Each row is a point. The points of each table are mixes of a few directions, plus a little noise. How many directions does each table use, and how many do they share? Where both have some left over, give the other angles between the two spaces (their principal angles), to ten degrees, smallest first.

First, 6 rows:
[[-1.15 -2.95  0.80]
 [ 0.78  2.22 -0.72]
 [-0.87 -0.39 -0.32]
 [ 2.15  2.78 -0.20]
 [-2.40 -2.79 -0.04]
 [ 1.51  1.19  0.32]]
Second:
[[ 2.31  1.23  0.78]
 [-2.85 -2.04 -0.69]
 [ 0.75  1.07 -0.09]
 [-3.29 -1.08 -1.42]
 [ 0.75 -1.01  1.07]
 [ 3.10  2.16  0.72]
 [-0.85 -0.39 -0.32]]
Directions: first 2, second 2, shared 2

First, 8 rows:
[[-3.63  2.67 -1.13 -0.43]
 [ 2.90 -2.08  0.92  0.32]
 [-3.75  2.82 -1.22 -0.47]
 [-0.54  0.44 -0.16 -0.08]
 [ 2.78 -2.09  0.93  0.33]
 [-0.16  0.12 -0.04 -0.03]
 [-0.07  0.08 -0.01  0.02]
 [ 2.50 -1.92  0.85  0.28]]
Second, 5 rows:
[[ 1.31 -2.13 -1.25  0.93]
 [ 0.00  0.95 -1.09 -0.46]
 [-3.34  1.14  2.99  0.16]
 [ 2.99 -2.04  0.28  0.30]
 [-0.84  2.13 -0.82 -0.86]]
Directions: first 1, second 3, shared 1

First (9 x 6):
[[-0.70 -1.73 -1.10  1.66 -2.51 -2.09]
 [ 1.09  2.39  1.42 -2.16  3.10  2.51]
 [-1.61 -2.42 -0.28  0.70 -0.42  0.13]
 [-2.24  2.98 -2.41  0.85  3.79  2.27]
 [ 0.98  0.29  1.30 -1.25  0.60  0.74]
 [-1.29 -1.73 -1.64  2.08 -2.29 -1.97]
 [ 2.11 -0.31  1.81 -1.22 -1.33 -0.76]
 [-0.07 -0.26 -0.19  0.28 -0.47 -0.41]
 [ 1.73  0.74  1.07 -0.96 -0.50 -0.42]]
Second (9 x 6):
[[ 2.15 -0.82 -2.60 -0.20 -1.23  2.75]
 [ 0.65 -0.20 -0.73 -0.14 -0.29  0.86]
 [-1.52  0.57  1.76  0.22  0.85 -1.80]
 [ 1.09 -0.39 -1.35 -0.16 -0.60  1.36]
 [-2.62  1.04  3.08  0.26  1.56 -3.23]
 [-2.93  1.21  3.40  0.27  1.77 -3.63]
 [ 2.70 -1.13 -3.23 -0.27 -1.74  3.40]
 [ 0.51 -0.11 -0.49 -0.06 -0.29  0.58]
 [-0.10  0.12  0.21  0.04  0.12 -0.24]]
Directions: first 3, second 1, shared 0; angles 90

First, 7 rows:
[[-1.63  3.64 -0.49 -0.53 -0.80  1.68  0.56 -2.82]
 [-1.01 -2.16 -0.40 -0.23  0.51  0.35  0.98  0.42]
 [ 0.09 -1.06  1.93  1.58  0.94 -1.57 -0.87  2.45]
 [ 1.22  1.00  1.04  3.97  0.07 -1.51  0.24  0.87]
 [ 1.52 -1.59 -1.94 -1.82 -0.97  0.53  0.59  0.69]
 [ 1.16 -4.31 -1.22 -1.21  1.26 -0.45 -0.25 -1.55]
 [-1.35  4.48  1.10 -1.76 -1.01  0.98 -1.24 -0.06]]
Second:
[[-1.42  0.50 -1.34  0.84 -0.77  1.95 -0.85 -1.97]
 [-1.16  0.42 -1.13  0.70 -0.63  1.69 -0.74 -1.67]
 [-2.00  0.77 -1.95  1.19 -1.13  2.84 -1.27 -2.92]
 [ 2.49 -0.93  2.35 -1.52  1.42 -3.54  1.56  3.58]
 [ 0.87 -0.32  0.83 -0.50  0.51 -1.27  0.55  1.29]
 [-1.98  0.73 -1.86  1.16 -1.06  2.72 -1.20 -2.81]
 [ 1.87 -0.72  1.75 -1.13  1.06 -2.64  1.16  2.65]
 [ 1.31 -0.48  1.22 -0.77  0.72 -1.84  0.81  1.86]]
Directions: first 5, second 1, shared 0; angles 40
